Each row is a point. Each copy is the shape, with its points in the same order, turned, moved and blurred by noise. Say if it was mirrored as well.
In the rows, zero is written as 128.

Shape (8 x 2):
[[116 137]
 [171 102]
 [137 184]
 [ 85 122]
 [155 162]
 [101 126]
 [102 188]
 [145 125]]
Copy 1 (8 x 2):
[[109 118]
 [168 146]
 [ 81 158]
 [110  85]
 [104 163]
 [116  97]
 [ 64 121]
 [135 138]]
Copy 1 is: only turned
Copy 2 (8 x 2):
[[125 136]
 [111  73]
 [176 133]
 [102 160]
 [162 108]
 [111 146]
 [168 166]
 [123 106]]
Copy 2 is: only turned

Shape (7 x 4):
[[154 129 154 131]
 [121 138 179 115]
 [113 101  94 198]
 [ 93 136 174  92]
 [152  82  95 155]
 [134 148  80 122]
 [116 128 121 132]]
Copy 1 (7 x 4):
[[140 154 111 143]
 [138 163 155 167]
 [120  58  78 165]
 [123 155 184 165]
 [139  96  91 111]
 [ 69 132 109 115]
 [110 119 117 141]]
Copy 1 is: only turned
Copy 2 (7 x 4):
[[136 122 165 128]
 [ 98 140 151 117]
 [155  79 109 200]
 [ 84 145 123 100]
 [173  65 130 145]
 [183 132 105 128]
 [140 120 115 136]]
Copy 2 is: only turned

Shape (11 x 6):
[[133  98 134 184 150 134]
 [158 148 139 144 107 182]
 [166 126 148 119 106 116]
 [124 109 141  64  83  83]
 [114 141 145 186 108 161]
 [ 89 115 182 143 130 126]
 [142 105 101  65 116 132]
 [107 127 129 135 138  96]
 [152 194 120 113 166 156]
 [ 88 140 198 136 107 110]
 [139 106 104 120 126 121]]
Copy 1 (11 x 6):
[[101 136 145 172 133 135]
 [139 117 101 139 101 191]
 [174 132 127 153  87 135]
 [229 110 117 142 115  85]
 [112 152  89 146 139 164]
 [161 163 131 142 170 134]
 [191  60 138 138 107 117]
 [142 135 133 129 134  96]
 [131 110 144  68  86 166]
 [181 184 111 127 160 129]
 [147  93 133 153 110 111]]
Copy 1 is: mirrored
Copy 2 (11 x 6):
[[127 118 154 137 152  62]
 [187 116 137 103 118 118]
 [161 130 126 172 126 133]
 [116 150 114 197  74 158]
 [166 142 164 108 109  70]
 [117 142 196 147 101 101]
 [111 114  84 148 104 157]
 [108 167 142 153 125 103]
 [153 163 132  89 168 164]
 [137 166 204 160  84 117]
 [120 128 102 148 127 112]]
Copy 2 is: mirrored
Copy 3 (11 x 6):
[[119  97 122 158 177 130]
 [166 176 129 157 161 135]
 [170 126 157 128 124 139]
 [147 122 153  79  71 170]
 [111 158 122 180 152 123]
 [ 82 134 163 132 143 150]
 [175 132 110  73 122 171]
 [109 110 128 109 127 118]
 [165 177 126  89 175  81]
 [ 82 150 182 132 113 137]
 [152 111 108 109 133 144]]
Copy 3 is: only turned

Shape (14 x 9):
[[103  96 134 158 113 153 156 153  82]
 [147 128 116 164 109 127 154 154 117]
 [105 137 159 118 129 110 115 124 114]
 [ 96 144 113 138 108 146 158 155  98]
 [132 102  42 125 125 120 129 143 120]
 [ 90  88 191 102 143  84 141 170 169]
 [ 88 129 144 112 134  93 115 172 174]
 [123 103  55 161  88  70 142 129 134]
 [161 143 109 136 119 139 152 129 101]
 [ 97 109 172 173 124 145 126 140 146]
 [145  99 164 110 135 121 149 163 112]
 [147 141 157 110  80 141 106 152 111]
 [ 58  83 137 103 127 121 172 135 182]
 [139  90  53 118 124  78 173 145 126]]
Copy 1 (14 x 9):
[[118 118 104 147 110 120 189 130  90]
 [142 139 123 157 126 109 155 151 133]
 [114 101 155 128 140 157 126 131  99]
 [112 132 131 119 124  92 164 146  88]
 [166 160  94 124 181  91 134 110 103]
 [ 79  33 122 145 156 139 116 107 146]
 [ 77  84 130 140 174 122  97 131 127]
 [160 153 131 185 166  74 128  88 113]
 [164 147 134 118 123 124 150 150 120]
 [ 70 116 109 161 106 153 140 128 122]
 [138  67 116 127 131 141 153 146 133]
 [141  98 131 138 113 142 107 181  90]
 [ 74  76 105 116 128  92 114  67 127]
 [180 127 117 137 177  67 146  88 132]]
Copy 1 is: only turned
Copy 2 (14 x 9):
[[112  75 122 163  89 133 139 147  94]
 [163 105 135 149  98 137 116 130 120]
 [109 121 133  93 117 110 149 160 124]
 [135 131 116 162  91 146 157 159  96]
 [179 105  82 149 137 143 155 108 161]
 [ 80 123 101  98  84  76  79 173 155]
 [107 147  93 101 103 122 104 171 172]
 [188 105 102 139  77 122 165 108 188]
 [173 117 135 135 137 127 138 129  97]
 [ 84 109 166 140  93 141 114 153 146]
 [118  99 110 120 119 109  88 144  94]
 [120 132 127  83 109 154 123 112  84]
 [ 67 149  88 164  87  76 117 142 167]
 [189  98  74 156 108  90 141 115 156]]
Copy 2 is: mirrored
Copy 3 (14 x 9):
[[106 154 122 162  54 143 140 156 121]
 [161 165 125 126  79 128 129 159 120]
 [119 150 147 128 122 154 141  98 119]
 [108 182 117 158  99 151 116 155 134]
 [145 114  84 110 117 166 111 183 131]
 [137 141 198 109  94 169 189 111 189]
 [145 156 168  97 119 177 132 116 184]
 [142 147  70  60  92 134 141 167 139]
 [144 157 121 144 119 123 121 158  99]
 [136 144 152 146  56 145 134  93 154]
 [142 137 176 143 102 143 163 149 126]
 [111 148 185 114 113 131  99 135 103]
 [114 129 137 134 101 144 169 122 227]
 [157 132  87  93 127 149 167 205 150]]
Copy 3 is: mirrored
Copy 4 (14 x 9):
[[104  92 182 137 130 145 124 171 103]
 [105 125 147 167 137 117 156 151 108]
 [101 140 170 135 137 123  90 114 144]
 [ 74 124 181 128 119 112 133 160 107]
 [105  98 111 146  75  73 135 159 126]
 [103 114 176 161 174 128  86 149 223]
 [ 74 149 156 162 148 102  86 155 194]
 [121 120 148 205  72  64 137 152 127]
 [106 125 140 130 125 111 158 118 105]
 [127 156 174 152 154 155  98 180 137]
 [ 99  88 151 144 160 142 130 125 157]
 [ 66 139 143 150 120 169 119 108 126]
 [117 124 195 136 111 118 118 188 218]
 [116  73 137 167  91  55 162 144 155]]
Copy 4 is: mirrored

Shape (15 x 11):
[[186 159 177 131  97  48 112 182 141 168 147]
 [147 143 139 142  58 145 186 137 146 163 156]
 [159 129 117 114  59 117 114  83 116 179 129]
 [143 104 132 123 176 124 132 154 143  98 113]
 [ 99  93 129 104  96 124 137 159 184 159  93]
 [152 135 102 134 166  66  93  79 121 107 113]
 [ 81 160 141 131 115 118 112 138 118 132 106]
 [114  73 119 131 115 104 159 125 116 127 143]
 [121 147 121  75 127 103 126 113 131 156 136]
 [107 151 117 158 166 180  93 105 138 101 171]
 [121 173  48  64  97 113 123 148 154 142 170]
 [ 89 141 115 124 157 106 174 139 156 139 170]
 [153 128  89 144 118 168  97 118 134 159 148]
 [129  96  99 121 131 157 143 138 134 139 146]
 [119 137  96 135 133 148 103 124 112 165  84]]
Copy 1 (15 x 11):
[[176 206  86 127 123 137 112  37 158  84 162]
 [179 170  69 186  93 128 121 161 125 139 150]
 [186 143 108 170 127 200  86 116 132 138 138]
 [102 116 142 101 112  97 123 106 100 101 113]
 [125 133 102 150 139  87  83 123 170 164 105]
 [ 96 128 152 114 138 190 117  55  95 124 124]
 [100 181 135 132 116 146 115 131 172 132 126]
 [140 144 137 133  99 119  95 113  95 173 130]
 [141 136 108  97 139 163 112 117 152 152 151]
 [ 87 126 185 150  93 147 130 156 118  88 165]
 [112 107  51 101 108 179  65 142 159 125 184]
 [ 94 145 118 110 123 110 141 133 122 157 190]
 [130 120 140 166 130 155  71 152 108  90 155]
 [133 114 129 137 113 113  77 156 101 135 145]
 [113 151 140 147 163 166  82 143 119 107  98]]
Copy 1 is: only turned
Copy 2 (15 x 11):
[[149 151 132 136  92  34 183 118 157 223 116]
 [151 141 144  99 121  88  72 162 154 177 104]
 [198 158 119  90 115 111 107 107 103 173 142]
 [109  87 119 158 108 155 168 123 137 155  95]
 [136 146 169  98  59 161 136 138 118 174  70]
 [152  95 115 133 138 123 181  41 112 131 120]
 [ 99 175 144 137 102 118 135  98 113 132 103]
 [136  85 173 125 105 131 119 132 101 152 127]
 [144 160 148 112 149 139 162 113 102 174 115]
 [ 84 129  96  94 141 150 143 118 159  88 142]
 [122 150 123  43 168 110 164 139  68 170  80]
 [ 89 116 185 100 155 127 145 124 142 157 100]
 [129 125  81  69 110 139 118 115 129 151 138]
 [118 101 125  93 113 157 118 145 120 158 116]
 [114 150 102 113  97 161 109  77 104 162 115]]
Copy 2 is: mirrored
Copy 3 (15 x 11):
[[134  66 183 192 134 147 101 142  94 155  96]
 [ 98 109 164 178 104 121 157  90 149  81 155]
 [121 161 181 142  88  90 115  90 123 108  97]
 [165 122 108 108 193 130 131 148 142 122 133]
 [131 104 169 137 162  57 166 161 144  83 122]
 [164 132 123  79 163 107 120  90  94 163  79]
 [100 104 134 105 134 113 163 143 154 123  77]
 [131 121 126 104 145 109 130 118 107  58 139]
 [141 128 144 104  98  92 133 146 120 146 126]
 [ 84 159  55 110 174 104 138  99 162 157 123]
 [142  80 116 119  77  44 107 119 165 152 147]
 [115  83  94 109 133 101 175 130 111 128 166]
 [130 169  99 162 132  81 115  99 157 124 112]
 [136 143 102 135 143  92 133 128 148  89 149]
 [150 149 114 129 128  89 157 128 157 114  65]]
Copy 3 is: mirrored

Shape (18 x 12):
[[107 104 124 128 168 179 165 132 144 134 147 145]
 [ 98 164  98 135 142  60 156  65 179 124  43 145]
 [101 123 137  91 159 101 148 153 138 111 139 126]
 [161 137 107 141 131 171 143 127 137 105 119  64]
 [182 143 130 143 124 152 141 138 128  74 154 124]
 [ 69 103 125 167 157 105 122 151 140 129 147 135]
 [171 148 131 175 109 189 146  99 124  83 173 107]
 [ 96 102 117 133 153 109 155 158 112 171 139 148]
 [174  91 139 138 121 165 135 131 127 120 108 113]
 [113 139 128 126 131  82 101  91 210 170  94 138]
 [ 90 158 136 108  99  75 162 104 166 178  91 149]
 [124 120 130 105 128  62 160  70 205 143  77 156]
 [160 112  74 128  94 188 138 160 161  97 130 124]
 [143 119 114 134 120 191 132 145 146 109  99  93]
 [ 98 125 133  86 139 142  92 126  99 120 126 174]
 [152 117 117 191 129 155 141 156 142 114 106 128]
 [121  64  97 138  95 148 141 120 135 122 127 102]
 [132 113  76 136 176 129 126 145 108 148 154 129]]
Copy 1 (18 x 12):
[[171 119  96 111  92 118 127 125 159  97 158 121]
 [ 76 128  93  99 132 180 152  33  97 133 140  39]
 [135  99 129 134 148 137 147 103 166 105 115 103]
 [ 92  93  86 128 112 120  84 132 125 145 147 151]
 [101 119 154 136 112 102  84  95 154 135 140 173]
 [140 125 116 112  92 135 183 109 128  87  84 133]
 [103 125 137 133  76 106  82 118 117 126 174 194]
 [168 144 105 141 119 111 147 121 138  71  94 101]
 [115 138 101  93 138  82  98 128 139 138 145 146]
 [145 159  89 114 154 193 175  76  92 161 127 104]
 [113 173  99 153 158 159 180  80 106 113 137  68]
 [130 134  97 116 163 144 163  27 111 163 154  61]
 [118 147 141 124  85 110  80 154 148 189 133 120]
 [ 97 132 106  94 113 120  97 161 146 151 146 131]
 [149 144 178  88 160 149 131 125 127  82 132 103]
 [101 154  95  92  80 108 108 113 155 136 118 150]
 [121 125 121 104 110  69 144 146  97 154 132 121]
 [168 109 112 118 104 121  86 116 119  94  84 108]]
Copy 1 is: mirrored
Copy 2 (18 x 12):
[[146 127 121 119 175 165  82 111 155 129 145  94]
 [187 139 120  56  92  77 130 130 123  69  56  86]
 [158 124 146 143 149 104 101 148 134 112 142 134]
 [ 80  99 104 123 120 135 130 125 118 127 157  61]
 [101 117  67 144 100 137 109 125 132 120 179 117]
 [157 109 171 111 141 175 115 125 128  85 135 150]
 [ 62 137  72 123  98 169  97 101 140 100 187  88]
 [172 109 162  81 158 148 102 148 153 129 162 139]
 [120 123 110 122  99 148 129 106 131 170 164  88]
 [159 174 143  72 106 131 121 162  81 116  70 115]
 [167 152 159  56  96  97  84 182 141 114  91 109]
 [208 174 128  82  89  94  99 146 100 111  83  87]
 [ 95  73  86 123 115 146  68 107 104 163 141 100]
 [ 91  90 117 128 117 146 115 110 129 161 129  78]
 [124 149 143 107 148 101  99  93 152 146 130 174]
 [128  84  97 106  95 182 132 118 139 132 141 107]
 [128 100 155 102 105 150  84  89  99 141 165  87]
 [138  98 120  82 181 142 125 121 114 122 173 133]]
Copy 2 is: mirrored
